Each row is a point. Examples show where two turns around zero, p and q, send a point. Where does a point land after both, in the order given? Backwards means that the second turn is done in reverse. Each puzzle has new turns, and all numbers are rounded.
In the rows, 128 means zero.

Turn p:
[158 139 120] => [160 122 123]
[119 129  88] => [121 114  90]
[100 102 150] => [ 91 128 152]
[135 143 154] => [140 149 147]
Turn q:
[104 136 152] => [ 98 140 142]
[158  90 128] => [145  83 130]
[147 132 124] => [147 126 133]
[103 154 107] => [122 163 106]
Where do these land?
p, then q: [125 102 111] => [112 107 111]
q, then p backwards: [ 95  97 110] => [102 118  88]
q, then p: [122 166 118] => [152 155 112]
p, then q: [143 137 155] => [135 133 159]
q, then p: [155 138 146] => [142 134 158]

Turn p:
[117 127 129 150 143 137] => [123 144 128 143 148 125]
[136 135 110 112 108 111] => [138 119 113 106 107 121]
[143 138 122 108 145 151] => [138 122 134 113 143 159]
[115 138 123 147 169 125] => [119 153 136 121 166 119]
[150 123 116 138 118 139] => [157 128 122 137 125 133]
[ 79 124 145 112  35 127] => [ 83 108  78 157  52 130]
[142 103 121 116 153 126] => [140 103 143 123 152 121]
[142 137 159 141 153 109] => [125 148 171 125 130 116]
Turn q:
[134 147  98 137 127 143] => [135 162 126 135 145 135]
[123 103 146 114 103 162] => [115 116 105 125 103 166]
[155 147 153 126 141  92] => [140 120 172 123 111 100]
[ 94 134 158 151 116 155] => [ 78 119 132 120 138 155]
[141 102 101 137 121 152] => [150 131 106 146 139 157]
[155 116  97 136 106 104] => [156 135 125 173 123 118]
[112 147 134  93 155 151] => [124 144 116  76 125 126]
[128 137 103 150 158  98] => [145 130 141 136 166  96]
[109 119 161 108 124  95] => [109  95 128 119 103  98]
Where do these land?
q, then p: [113 124 128 117 125 177] => [125 120  98 118 144 166]
p, then q: [140 122 104 114 103  96] => [150 126 111 155  99 111]
p, then q: [110 151 145 157  98 150] => [ 97 166 136 148 148 140]
q, then p: [115 117 159 156 112 131] => [103 120 122 164 143 126]
p, then q: [157 118 119 152 155 116] => [151 119 167 117 120 115]
q, then p: [103 142  94 101 157 115] => [135 126 128  71 133 108]
q, then p: [159 122 147  99 145 111] => [146 101 144 129  90 126]

Turn p:
[124 126 137 125 108 161 136 127 124] => [109 152 117 127 111 143 122 124 120]
[157 135 112 134 141 114 129 145 112] => [167 130 128 135 132 109 125 131 116]
[113 113 132 126 138 105 141 122 118] => [127 107 141 104 131 126 138 134 118]
[148 126 112 121 123 112 122 137 127] => [150 129 128 125 124 107 120 130 139]
[145 114 122 150 128 112 115 144 122] => [148 109 131 142 114 115 115 142 122]
[134 124 111 127 146 116 107 137 111] => [148 113 121 127 146 114 109 134 122]
[126 132 148 113 126 159 131 134 152] => [115 154 120 134 127 158 133 136 145]
[102 143 134 131 127 108 131 126 125] => [108 121 146 126 144 115 141 132 122]
[116 128 124 124 114 158 137 120 151] => [104 142 106 130 117 141 139 120 141]
[132 134 132 133 130 162 136 116 147] => [121 141 110 142 122 154 139 113 134]
[110 132 146 124 128 100 124  99 119] => [111 109 162 113 141 127 128 113 128]
Turn q:
[121 144 145 126 125 104 123 151 101] => [111 150 155 137 150 111 130 121 122]
[110 127 131 126 133 112 149 128 147] => [117 115 138 113 120 121 134 119 152]
[131 101 129 115 140 112 130 124 130] => [130 108 143 108 136 139 117 130 126]
[149 132 138 123 128 152 146 126 110] => [132 135 120 134 137 148 159 134 114]
[115 121 128 125 117 151 128 112 120] => [116 123 114 136 111 142 130 122 112]
[124 140 137 120 101 141 140 107 142] => [124 140 120 118  92 132 146 123 124]
[138 117 116 132 123 118 130 137 101] => [130 118 145 142 141 123 130 142 110]
[138 105 126 145 146 123 107 155 134] => [138 125 135 139 151 137  98 146 146]
[125 145 105 121 126 141 107 129 145] => [131 135  96 123 121 109 114 135 128]
[129 148 125 147 141 125 121 111 148] => [152 131 115 130 120 117 124 107 146]
Where do these land?
q, then p backwards: [115 136 106 123 139 140 130 139 122] => [107 131 106 135 132 131 118 133 133]
q, then p: [140 144 128 130 133 123 132 142 134] => [142 131 134 133 136 125 145 132 136]
q, then p: [126 124 121 125 138 139 112  31 129] => [138 132 116  95  89 120  78  61 123]
p, then q: [143 115 121 123 126 118 119 144 126] => [138 140 136 121 132 123 117 148 128]
q, then p: [131 124 132 124 109 106 144 124 117] => [121 137 154 117 119 138 130 137 118]
q, then p: [119 119 125 131 126 133 136 146 150] => [117 128 117 133 124 126 135 147 147]
p, then q: [133 137 131 139 103 138 125 132 132] => [127 138 134 144 110 114 126 120 132]
p, then q: [134 121 132 141 140 141 139 129 123] => [130 125 122 143 129 134 140 138 114]
p, then q: [120 124 138 134 124 127 119 144 119] => [116 137 134 140 139 127 117 132 129]
q, then p: [120 132 133 130 140 101 124 142 127] => [128 114 147 129 144 141 131 132 142]
q, then p: [127 130 140 110 130 142 130 134 131] => [120 140 114 122 143 127 135 127 126]

Turn p:
[112 115 130 141 129 152 121 154 110 122 138 119] => [122 136 127 137 143 134  93 137 115 106 123 123]
[115 148 128 106  84  91 124 131 133 121 108 123] => [106 148 106 131 105 103 149 148 155 148 112 118]
[ 87  74 118 126 143 122  96 109 142 132 119 149] => [100  94 107  96 153  98 110 124 123 124 138 168]
[128 157 106 121 124 151 102 133 123 139 153 136] => [124 151 136 140 116 143 104 133 111 156 150 141]
[156 115 144 145 123 158 104 109 138 123 132  72] => [167 125 134 119 156 127  91 120 158 138 148  91]
[120 148 169 154 175 118 149 111 128 137 147 160] => [114 109 195 131 122 131 150  98 120 103 129 143]
[119 121  90 156 125 149 163 136 111 116 118 118] => [132 118  99 157 138 162 113 110 122 118  97 128]
[131 154 109 168 106  78 129 168 144 133  83 149] => [131 119 124 168 103 125 151 175 169 127  86 167]
[119 114 135 107 138 139 115 145 170 147 164 134] => [109 135 134  97 134 149 125 147 130 115 176 142]
[175 117 165 147 123 127 130  91 125 138  80 148] => [174  91 159  95 123 109 144 127 136 147  88 119]
[147 114  95 107 143 111 141 139 106 159 158 129] => [128 110 111 151 133 144 153 144  85 134 160 122]
[143 124 132 141 106 144 169 113 104 116 119  93] => [144 122 115 139 135 145 125 107 133 128  97  76]
[131 144 145 111 130 135 134 118 122  81 150 125] => [132 156 130 123 101 117 123  94 125 110 138 108]
[108 147 126  62 144 118 117 134 137 128 122 136] => [109 176 116 109 132 109 162 128 112 138 148 147]
Turn q:
[107 159  95 110 125 122 137 154  99 133 120 151] => [133 167 128 142 109 143 140 159 104 130 145 155]
[128 149 120 102 102 108 145 112 132  89 113 146] => [150 153 152 125  95 116 112 106 128 144 127 160]
[140 138 142 123 135 107 163 163 119 158 128 112] => [130 128 139 149 147 104 162 164 129 127 106 141]
[158 100 128 148 132 104 132 141 101 149  99 132] => [164 106 133 164 153 130 115 156 132 113 127 126]
[143 160 100 148 124 109 144 120 141 132 126 156] => [139 171 109 157 125 125 119 122 152 132 124 142]
[151 152 148 129 168 105 119 131 119 153 109  86] => [139 145 154 123 186 123 145 140 124 104 101 111]
[148 133 121  94 110  98 104 108 129 129 145  89] => [151 140 144 121 139 100 133 103  92 153 118  96]
[ 96 133 148 150 101 157 116 161 136 132 143 140] => [ 72 116 125 132 103 145 120 152 133 144 125 121]
[ 98 110 131  96 143 132  91 129 149  87 148 152] => [102 128 138  91 102 110 109 110 117 119 181 121]
[ 86 105 155 163 106 148 151 110 128 116 162  89] => [ 81  77 118 135 108 138 145  90 115 123  90 128]
[150 120 149 161 108 156 146  91 112 149 152 133] => [121  94 101 147 155 153 131 102 147 163 112 138]
[105  96 125 126 153 165 121 105 158 130 105 139] => [128 107  94  79 121 139 109 126 143  99 136 129]
[155 109 101 116 157 155  95 138 140 106 113 138] => [155 132 129 101 121 141 126 133 152 113 172  94]
Where do these land?
q, then p backwards: [113 137 133 109 164 137 171 137 150 136 156 103] => [108 119 144  92 143  85 149 126 144 123  98 144]
p, then q backwards: [140 128 116 124  88 115  93 105 150 113 121 159] => [123 114 126  99  90 147 148 131 165 121 125 157]
q, then p: [145 144 109 140 125 129 155 141 113 153 138  93] => [148 120 128 148 143 160 147 121 135 118  90 125]
q, then p: [125 122 108 111 108 126 121  99 122 127  96 175] => [148 129 136 124  98 124 105 154 104 163 153 144]
q, then p backwards: [119 109 135 134 159 120 156 145  96 149 143 110] => [125 106 121 129 163  92 149 149 118 150 121 132]
p, then q backwards: [162 116 135 134 152 115 133 155 152 103  89 155] => [129 117 110 110 152 126 182 129 130 125  84 116]
p, then q backwards: [ 93 137 135 128  73 137 100 111 111  93  96 130] => [118 148 140 134  87 111 126 113 198 143 126 134]
q, then p backwards: [137  95 143 109 163 132 122 148 108 143 156  93] => [139  91 151 111 155  95 146 120 115 163 134 117]
q, then p: [107 135 100 134 109 156  79 106 140 118  93 132] => [144 174 114 118 135 122  89 135 121 174 141 114]
p, then q: [138 104 139 140 148 171 160 152 101 130 181 110] => [116 101 163 113 134 180 158  91 120 123 146  99]
q, then p: [112 105 132 125 135 121 147 176 144 151 157 115] => [ 98 117  95 157 130 130 145 143 138  89 113 122]
p, then q: [138 152 157 122 103 130 114 103 150 144  98 142] => [132 130 128 102 142  92 119 164 130 149 102 141]
p, then q: [123 176 124 118 125 119 106 129 117 123 135 147] => [103 144 127 154 138 133 108 138 124 153 105 145]
p, then q: [124 129 139 169 162 111 146 122 126 146 160 124] => [ 98  78 130 129 132 131 123  98 145 111 131 132]
q, then p backwards: [143 131 117 124 106 103 117  92 140  90 102 131] => [147 148 137 148 134 165 110 106 120  87 128 129]

Turn p:
[148  89 161 138 152 110 142 140 159 126 136  92 115 154] => [155  98 154 129 150 110 125 148 126 131 166  91 125 162]
[154 152 105 106 135 132 138 129 160 147 120  95 113 128] => [140 135  94 118 134 112 118 165 136 136 105 106 109 150]
[146 152 156 106 119 130 132  93 126 151 146  87 165 134] => [125 131 131 100 120 131 121 114 144 165  96  73 149 141]
[ 88 117 151  93 146 106 144 136 148 106 159 149  96 133] => [ 98 127 147 142 152 159 168 144 141 118 165 111  93 126]
[154 152  94  92  91 148 112 125 139 106 121 140 123 101] => [141 156  95 116  87 133 135 153 146 103 101 129 119  97]
[127 130 151 155 102 142 119 122 151 160 126 146 130  97] => [139 107 112 159 121 135  97 114 147 151 128 126 130  94]
[100 155 113 124 105 121 122 143  99 116 132 103 112 129] => [ 87 134 129 140  93 119 143 137 106 127 110 133 122 139]
[129  83 107 143 149 110 152  98 104 139  92 105 137 149] => [148  87 131  93 153 104 141  95 105 120 119 147 128 163]
[161 151 111 157  94 153 160 116  95 135 139 157 156 102] => [155 156  87 136 102 128 144  94 126 158 116 150 171 106]
[152 142 126 131 144 138 119  94  92 129 123 115  91 125] => [142 150 114 122 120 133 118  99  84 119 114 109 105 142]
[101 106 134 136 147 155 145 140 138 101 154 102 150 139] => [119 104 144 129 143 155 144 157 112 124 140 119 172 144]
[146 102 131 132 146 117 111 167 118 117 121 142 108 121] => [143 137 148 124 126 115 118 144 108 119 167 149 109 117]
[ 91 155 144 139 135 130 149 100  89  99 112 155 133 163] => [108 150 158 155 150 138 165  82 114 111  98 139 142 136]
[137 155 138  92 152 154 101 137 138 160 133 150 155  98] => [123 161 125 104 144 158  90 147 144 158 112 128 122  90]
[ 92 104 143 133  96 101 130 159 143 117 103 122 161 139] => [109  85 170 136 122  99 144 141 157 127 128 148 144 116]
[156 137  90 152 140 114 101 123 142 126 131 155 116  99] => [131 149  82 124 130 111  98 122 127 101 152 141 123 106]
[ 95  92 120 147 123 115 100 153 134 141 129 160 115 166] => [113 108 156 148 128 136 109 121 150 107 161 176 114 149]
Turn q:
[109 136 128 173  99 141 145 103 126 137 118 110 111 119] => [137 127 121 162  90 138 132 139 116 145  94 121 113 149]
[124 114 100 131 167  97 132 147 179 108 115 138 150 148] => [ 88 133  96 118 150 141 142  99 162 121 145 162 151 150]
[127 118 105 132  82 150 178 126 124 163 135 130 121 115] => [163 118 113 137 124 136 115 153 127 188 114 139 100 129]
[134 133 112 138 133 169 149 100 107 179 120 124 130 140] => [150 127 120 132 138 169 116 114  99 157  97 111 103 113]
[132 145 126 113 166  88 163 140 153 103 137 114 125 147] => [111 152 101 119 137 121 154 105 159 108 164 140  98 142]
[152 112 131 132 134 101  89 124 117 118 151 125 104  99] => [126 138 149 159 132 101  94 134 127  92 139 141 139 115]
[139 147 139 160 102 150 155 110 124 148 149 147 151 116] => [184 132 142 144 115 145 146 123 113 158 119 136 130 135]
[117 141 109 158 120 123 179 138  95 152 102 148 141 136] => [137 138 108 128 146 121 163 124  97 172  92 145 105 139]
[119 147 111 142  98 170 120 116 103 129 140 155 101 141] => [159 135 133 100 103 140 106 152  94 128  93 133 125 137]
[125 151 114 107 135  75 122 145 160 134 114 117 153 163] => [ 91 169 110 107 137 114 140  96 162 147 147 118 144 136]
[121 100 163 110 152 121  89 165 133 117 147 108 131 141] => [102 117 133 127 152 120 122 143 126  95 177  96 155 135]
[115 131 157  92 155 124  91 143 146 125 116 140 114 106] => [ 91 129 167 116 139 137 135 151 148  99 144 122 140 106]
[105  95 154  81 145 125  75 109 111  93 147 120 140 108] => [ 94  85 168 117 110 110 105 122 114  92 172 120 145 101]
[157 119 141 142  94 146 145 105 115 125 106 142 114 138] => [164 107 140 128 129 116 121 125 136 133  83 119 114 145]
[143 132 130 108 138 140  87 147 125  90 124 102 134 103] => [121 114 119 125 117 111 128 140 140  85 139 116 158  87]
Where do these land?
q, then p backwards: [130  76 145 155 162 136 160 122 131 117 126  97 116 121] => [ 87 110 122 155 127 128 143 110 162 134 126 127  76 135]
p, then q backwards: [137 139  89  99 116 131 129 106 155 122 121 152 163 165] => [163 151 119 131 130 127 124 145 176  99  99 150 110 144]
p, then q: [140 141 139 153 141 129 141 126 125 136 168 150 109 101] => [151 154 113 148 109 150 112 122  95 132 133 139 127 109]
p, then q backwards: [100 117 137 127 138 139  89 108 127  93 136 108 143 132] => [113 119 146 120 153 152  76 115 127 119 118 131 121 135]
p, then q backwards: [121 134 124 102 137 155 131 166 110 145 144 143 112 112] => [ 95 145 107 128 130 138 149 134 135 161 146 141 114 107]
q, then p: [119 152  89 102 130  99 131 100 132 107  98 126 114 153] => [ 99 119 114 134 125 134 142 122 157  99  91 123  82 117]
p, then q: [162 112 122 158 147 136 122 139 100 166 132 113 119  82] => [138 151 145 130 147 108  76 124  92 141 124 132 136  88]
q, then p backwards: [ 99  96 149 142 135 125 102 118 151 154 139  93 107 144] => [103 143 150 146 136 136 101 127 146 133 174 103 104 148]
q, then p backwards: [130 156 126 118 132 127 110 125 171 100  80 139 136 161] => [120 139 105  93 105 115 124  86 127 120 143 129 174 153]
q, then p: [103 142 108 127  86 137 131 109 135 110  89 164 137 147] => [144 111 152 115 125 124 140 123 175 140  87 149  94 126]
p, then q: [138 146 111 145 109 124 142 181 117 141 164 111 131  99] => [137 167 119 130 133 117 122 148 101 186 141 139 149 128]
q, then p: [130 134 137  85  96 116 129 101 156 108 103 140 139 121] => [135  92 133 131 131 132 129 135 180 135 128  99 102 110]
q, then p: [103 162 150 110 121 138 135  99 130 128 107 119 158 155] => [138  98 121 122 111 142 154 124 135 153  90  97 113 144]
q, then p: [171  96 158 155 131 132 131 148  86 138 160 109  97 127] => [136 154 140 121 128  87 106 126  75 106 173 119 143 150]
p, then q: [138 117 135 142 140  96 137 173  93 154 151 155 139 101] => [146 169 173 134 133 140 113 134 101 158 160 149 117 118]
